Every row gives one point. The ring and each string are closed loops that go straight from each point to the next, and from the last back to the first. Before rounding, they use only three directions, however many columns there are. Count how often each string passes through the ring. Passing back the other way cancels.

Ring (7 x 3)
[[ 46  17 -29]
 [ 30  39 -11]
 [  2  39  -2]
 [-17  20  -5]
 [-14  -4 -26]
 [  9  -9 -44]
 [ 35  -2 -45]]
String (23 x 3)
[[ 24   8 -26]
 [ 32  -1 -24]
 [ 50  -9 -33]
 [ 59  -9 -47]
 [ 42   9 -56]
 [ 28  13 -46]
 [ 18  12 -32]
 [ 22  -4 -21]
 [ 30 -22 -39]
 [ 28 -19 -60]
 [ 19  -5 -71]
 [ 13  12 -63]
 [ 13  12 -33]
 [ 14   9 -34]
 [ 15   8 -57]
 [ 21  -4 -63]
 [ 31 -21 -58]
 [ 32 -22 -35]
 [ 33 -19 -27]
 [ 46 -18 -43]
 [ 53  -8 -55]
 [ 41  14 -56]
 [ 23  21 -40]]
Times through: 2
String (16 x 3)
[[ 54  23 -14]
 [ 51  41 -19]
 [ 33  45 -29]
 [ 23  38 -30]
 [ 24  15 -15]
 [ 41  16  -7]
 [ 57  23 -13]
 [ 59  28 -28]
 [ 51  29 -40]
 [ 31  23 -36]
 [ 30   9 -26]
 [ 41  -5 -18]
 [ 63  -3 -29]
 [ 63  11 -36]
 [ 54   4 -18]
 [ 48  11 -15]]
Times through: 2

Ring (8 x 6)
[[ 19  50 -16 -14 -30 -23]
 [  4  63 -36 -18  -8  -5]
 [-24  48 -52  -8  17  24]
 [-47  20 -40   2  15  39]
 [-50 -13 -13  13  -5  35]
 [-28 -28  -1  21 -21  16]
 [  1 -24   0  21 -31  -6]
 [ 25  20  -5   1 -39 -28]]
String (23 x 6)
[[ -6  85 -69 -23  23  12]
 [-26  69 -57 -19  19  24]
 [-42  47 -25 -16  -4  25]
 [-32  30 -28  -5  -2  22]
 [-14  15 -42   9   9  17]
 [-37   6 -49  13  23  38]
 [-46  -6 -39  16  18  42]
 [-63 -22 -21  19   7  48]
 [-70 -30   4  16 -14  43]
 [-52 -15  13   7 -30  25]
 [-26  -4  -3   8 -23  12]
 [-10  -1 -18  12 -14   6]
 [  9 -25 -20  28 -13  -3]
 [ 35 -43 -13  38 -25 -21]
 [ 37 -27   9  24 -49 -35]
 [  8   9  20  -2 -57 -25]
 [ -3  23   8  -7 -44 -14]
 [ -8  20 -16   0 -18   1]
 [ 22  27 -29   2 -15 -16]
 [ 31  42 -38  -3 -12 -21]
 [ 19  38 -42  -1  -4 -10]
 [ 26  67 -56 -12   4 -13]
 [  6  95 -58 -30   7  -3]]
Times through: 3

Ring (7 x 11)
[[  4  34  21 -26   3  18  33   3  -9  12 -23]
 [-37  63  -3 -50  -2  21 -14 -17   9  15 -46]
 [-60  47 -14 -35  15   2 -61 -12  32   6 -37]
 [-48  13  -6  -6  31 -18 -62   6  38  -2 -13]
 [  0 -27  13  33  38 -44  -5  28  30  -4  21]
 [ 34 -28  29  35  27 -35  49  32   9   1  25]
 [ 27   4  32   2  12   0  54  19  -9   7   0]]
String (18 x 11)
[[-42  37  10 -34  18  25 -44   1  10   2 -32]
 [-17  42 -11 -23   0 -20  13 -12  24  18 -26]
 [-25  75 -23 -50 -18  -9  23 -32  20  29 -48]
 [-25  84   2 -69 -18  40  17 -25  -8  23 -59]
 [-15  33  34 -34  14  48  -7  11 -16   1 -29]
 [ -8  17  21 -13  17  10   2  12   3   3 -14]
 [  5  30  -2 -11   0 -26  43  -5  16  18 -14]
 [ 31  30  16 -14  -7  -8  82   1  -7  21 -13]
 [ 36  34  14 -14 -12 -13  95  -3  -7  24 -14]
 [ 14  34   2 -14  -5 -21  60  -6   9  21 -16]
 [ -3  24  15 -15  10   2  17   6   5   9 -16]
 [-15  29  32 -31  16  42  -9  12 -13   0 -26]
 [-29  51  23 -49   7  50 -18  -1 -11   5 -41]
 [-38  32  27 -36  23  49 -48  11  -5  -5 -32]
 [-24  39  -3 -26   6  -4  -4  -7  18  12 -27]
 [-45  84 -35 -56 -17 -13  -5 -39  32  29 -55]
 [-68  88 -29 -69  -8  15 -47 -36  28  20 -65]
 [-70  52  12 -54  21  54 -87  -2   7  -4 -49]]
Times through: 2

Ring (9 x 14)
[[ 29   2  20 -23  10  21  51 -28  33 -43 -21  46 -25   2]
 [ 47  20  41 -12  21  23  39 -16  22 -16 -45  33 -24   0]
 [ 47  32  36   6  19  25  16  10   4   8 -67  -1  -9 -10]
 [ 28  26   7  15   6  26   7  26  -4   6 -68 -25  10 -19]
 [  9  12 -20  14 -13  20  -6  37  -5 -11 -45 -28  13 -29]
 [  3  -2 -26   5 -26   8 -17  39  -1 -29 -14  -8  -2 -35]
 [  4 -14 -21  -9 -32  -1 -16  28  10 -49  15  22 -23 -34]
 [  7 -19 -13 -22 -24   3  11   2  25 -63  21  46 -31 -21]
 [ 15 -11   3 -27  -4  15  45 -24  34 -59   0  50 -26  -4]]
String (16 x 14)
[[ 45   4  42 -28   9  10  35 -24  32 -40  -7  67 -48  -2]
 [ 35  -3  27 -25  -2   5  22 -12  29 -46   4  62 -46 -10]
 [ 18  -1   0 -13  -7  14  22   0  20 -39 -14  26 -17 -14]
 [ 18  -7   0 -16 -14   6   9   6  19 -45   2  36 -28 -20]
 [ 23 -17   6 -21 -34 -17 -34  27  15 -56  44  62 -60 -37]
 [  5 -25 -19 -17 -44 -15 -34  33  13 -63  47  47 -45 -42]
 [-13 -21 -43 -12 -33   8   8  15  17 -62  12  15  -6 -27]
 [  9  -2 -12  -8 -11  17  20   6  16 -38 -19  12  -6 -17]
 [ 20  -8   2 -14 -21  -1  -9  17  15 -45  12  39 -37 -27]
 [ 29   1  14 -12 -11   4  -2  13  14 -34  -3  36 -34 -22]
 [ 10  -1 -10 -10  -5  21  33  -3  20 -39 -24  14  -4 -11]
 [ 43  -1  37 -26  -3   0  11  -8  27 -43  10  70 -57 -13]
 [ 35  -2  33 -36  17  21  71 -50  46 -54 -11  71 -38  12]
 [ 24   4  16 -24  18  32  76 -41  38 -43 -37  37 -11  12]
 [ 10   3  -6 -15  11  35  69 -28  30 -40 -43  13   7   5]
 [ 34   8  23 -14   4  15  25  -6  21 -29 -23  35 -27  -9]]
Times through: 2
String (25 x 14)
[[  1  23 -32  25  -1  39  18  33  -9   4 -84 -64  46 -21]
 [ 19  20  -9  21 -12  16 -26  52 -14   5 -52 -35   9 -36]
 [ 31  14  10   8 -14   4 -33  45  -6  -8 -24   2 -21 -36]
 [ 12   5 -12   0 -10  18  10  18   8 -26 -31  -3   0 -21]
 [ -7   0 -37   5 -16  24  16  21   6 -30 -36 -23  20 -22]
 [-21  -4 -60  13 -28  24   3  37  -2 -31 -35 -43  33 -32]
 [  2   2 -34  17 -36   3 -47  66 -15 -16 -17 -28   2 -49]
 [ 24   9  -1  10 -24   0 -44  55 -10 -11 -15  -3 -20 -43]
 [ 19   7  -3   0  -9  14   2  21   6 -22 -28   3  -8 -23]
 [ 29  11  10   1  -8   9 -10  26   3 -16 -25  10 -19 -26]
 [ 33  25  10  19  -8  11 -33  53 -15  10 -49 -21  -6 -36]
 [ 25  31  -1  25   3  28  -5  41 -13  17 -79 -46  21 -26]
 [ 49  44  30  27  15  25 -15  44 -17  35 -88 -37   6 -25]
 [ 64  37  55  11  12  10 -25  35  -8  21 -56   7 -31 -25]
 [ 32  13  16  -3   0  15   8  12  10 -17 -32  15 -18 -17]
 [ 14  11  -5  -2   6  31  41  -3  15 -23 -52  -5  10  -6]
 [ 36  18  23  -2   8  20  18   6  11 -12 -44  12 -14 -12]
 [ 78  38  78   0  23   9  -9  15   4  16 -50  34 -48 -15]
 [ 79  45  79   2  35  20  13   3   6  23 -72  23 -34  -5]
 [ 77  45  76   3  34  21  13   5   5  24 -75  19 -31  -5]
 [ 65  33  59   2  17  12  -5  16   3  10 -50  23 -36 -16]
 [ 64  35  57   5  17  13  -8  21   0  15 -56  15 -31 -17]
 [ 64  51  53  20  29  28   2  26  -9  38 -95 -20  -4 -14]
 [ 19  31  -4  18  16  42  36  13  -1  10 -94 -46  35  -8]
 [  5  20 -22  15   6  40  36  14   2  -4 -79 -45  38 -11]]
Times through: 1

Ring (10 x 14)
[[-24  -7 -30 -48 -46 -13  -2  12 -11  16  -7  17  -1  68]
 [-21  -6 -29 -35 -43 -11   6   4 -13  20  -6  14  -3  72]
 [-11  -6 -12  -9 -29 -10  10 -13 -13  21   3   4  -9  62]
 [  1  -6   7  -4 -15 -11  -1 -20 -15  17  18  -3  -9  37]
 [  8  -7  27  -5  -2 -15 -18 -20 -13   6  29  -9 -10   9]
 [  8  -7  44   2   5 -18 -25 -21  -3  -6  28 -14 -18  -6]
 [  0  -8  61  20   9 -22 -24 -21  18 -22  16 -19 -34 -13]
 [ -9  -9  56  20   2 -24 -21 -15  27 -27   3 -16 -40  -3]
 [-19  -9  26  -9 -17 -22 -18   0  19 -18  -5  -3 -28  21]
 [-24  -8  -4 -37 -34 -19 -15  12   5  -4  -7   9 -12  42]]
String (28 x 14)
[[-16  -6  -7  15 -28 -11  24 -20   0  17  -9   0 -22  71]
 [-13  -7  12   6 -19 -15   3 -14   5   3  -2  -3 -23  43]
 [-12  -7 -16 -47 -33 -14 -13   6 -18  15   9  11   3  46]
 [-21  -6 -44 -77 -51 -12 -12  21 -27  24   3  24  16  66]
 [-31  -7 -59 -95 -64 -13 -13  35 -25  23  -7  32  19  79]
 [-30  -8 -19 -44 -44 -17  -8  17   3   2 -14  15  -9  59]
 [-22  -8  28  23 -16 -20   3 -13  27 -15 -16  -8 -40  37]
 [-21  -9  37  28 -12 -21   0 -15  33 -21 -16 -11 -45  29]
 [-22  -9  44  19 -10 -24 -12  -8  36 -30 -14 -10 -44  16]
 [-19  -9  44  -3 -10 -25 -26   1  29 -31  -5  -8 -35   3]
 [-12  -8  21 -38 -18 -21 -34   9   4 -13  10   2 -12   8]
 [-11  -8  22 -13 -15 -19 -17  -5   6  -7   6  -3 -19  20]
 [-14  -9  48  30  -4 -22  -7 -18  30 -23  -7 -15 -44  14]
 [-18  -9  53  32  -3 -24  -9 -16  38 -30 -11 -15 -49  11]
 [-25 -10  35 -13 -17 -26 -26   8  30 -31 -11  -3 -33  11]
 [-22  -8   0 -52 -32 -20 -28  19   2  -8  -1  10  -7  29]
 [-19  -8  -7 -48 -33 -17 -20  13  -5   1   2  10  -4  38]
 [-14  -8  21   8 -16 -17  -2 -13  12  -5  -3  -5 -28  34]
 [-20  -7   7   1 -25 -16   3  -7  11  -1 -10   0 -25  49]
 [-13  -7  -5 -31 -29 -15 -10   1  -8   8   5   6  -6  43]
 [-17  -6 -32 -55 -43 -12  -7  10 -22  22   4  17   7  63]
 [-20  -6 -45 -43 -49  -8  11   4 -25  33  -3  18   6  85]
 [-18  -5 -28   4 -39  -7  32 -18 -11  30 -11   7 -13  91]
 [-12  -7  14  26 -17 -13  16 -24   8   6  -6  -7 -30  51]
 [-10  -7  18  14 -15 -15   3 -18   7   1   0  -6 -26  38]
 [ -7  -6 -18 -48 -31 -12 -13   2 -26  21  16  10   8  45]
 [ -7  -5 -39 -47 -40  -7   4  -2 -37  39  14  15  14  71]
 [-12  -5 -27  -8 -36  -7  22 -16 -19  33   0   7  -6  80]]
Times through: 1

Ring (8 x 14)
[[ 35  -2   7  -2  10 -28  52  14  39 -47  22  24   2  46]
 [ 14   3   1  29 -38 -16  27  30  24 -57  31  32  20  57]
 [  7   5   3  52 -68   0  -3  39  14 -49  28  37  30  52]
 [ 23 -11   1  34 -73   9 -31  34  19 -36   6  46  17  19]
 [ 54 -27   5  -6 -34   5 -28  15  36 -18 -17  46  -8 -14]
 [ 62 -18  21  -5  -1   6 -15   9  40   2 -17  34  -9 -13]
 [ 59  -3  33   8  24   3   8   8  39  11  -6  21  -3   4]
 [ 49   1  25   1  32 -16  42   9  41 -15  11  17  -1  30]]
String (32 x 14)
[[ 47 -17   8  -2 -19  -4  -3  15  36 -25  -4  38  -3   6]
 [ 51 -26   1 -14 -27  -5 -11  14  39 -30 -11  44  -9  -4]
 [ 34  -5  16  32 -39  10 -19  26  24 -15   4  36  13  16]
 [ 25  -1  18  53 -62  21 -38  34  15 -12   6  39  23  17]
 [ 21 -14   1  44 -95  21 -57  39  14 -30   0  53  20   8]
 [ 28 -29 -17  10 -92   4 -42  31  24 -55  -4  60   6   4]
 [ 36 -24  -9  -3 -52  -8 -11  22  33 -50  -1  49   0  11]
 [ 35 -15   1   9 -41  -4  -6  23  30 -38   4  41   5  18]
 [ 18   7  20  62 -59  18 -26  37  12 -16  16  34  29  31]
 [ 14  -4   7  59 -92  22 -49  42   9 -28   9  47  29  21]
 [ 28 -22  -6  24 -86  12 -47  33  21 -39  -4  55  11   4]
 [ 46 -35 -13 -17 -56  -4 -26  19  36 -46 -14  55  -9  -8]
 [ 53 -34  -9 -29 -31 -12  -7  12  43 -44 -13  49 -15  -6]
 [ 40 -10  12  14 -26   1  -6  20  31 -22   1  36   5  13]
 [ 41  -8  14  16 -22   1  -5  20  31 -19   2  34   6  14]
 [ 54 -21   7 -13 -11  -7   0  11  41 -24  -9  38  -9   0]
 [ 40   3  30  38 -15  13 -11  23  25   4   4  26  14  16]
 [ 48  10  47  47   6  23 -15  19  25  31  -1  18  15   9]
 [ 64  12  61  35  46  21  -2   8  34  52  -8   8   5  -1]
 [ 69  -7  34 -11  50  -6  25   0  48  12  -9  17 -13   0]
 [ 58 -19   8 -27  15 -20  26   5  48 -29  -5  32 -15   8]
 [ 46  -8  15   3   1  -9  17  14  37 -22   4  29   0  19]
 [ 35  12  34  43  -1   6   9  23  25   0  14  19  18  32]
 [ 49  22  54  36  54   1  38  11  34  24  15   2  12  34]
 [ 60   5  39   0  59 -12  46   2  45   7   5   9  -5  22]
 [ 62  -9  23 -18  42 -17  38   1  48 -10  -2  20 -12  13]
 [ 51  -9  18  -3  11 -10  20  10  40 -17   1  27  -4  15]
 [ 41   1  24  24  -5   1   6  19  30  -9   7  26   9  22]
 [ 47   9  41  38  10  13  -1  18  28  18   3  18  12  15]
 [ 66  -1  47  19  28  18 -12   8  36  37 -15  19  -2 -11]
 [ 79 -28  21 -29  20   3 -14  -1  50  10 -31  35 -24 -32]
 [ 69 -37  -1 -44  -2 -13  -2   2  51 -27 -23  44 -26 -20]]
Times through: 5
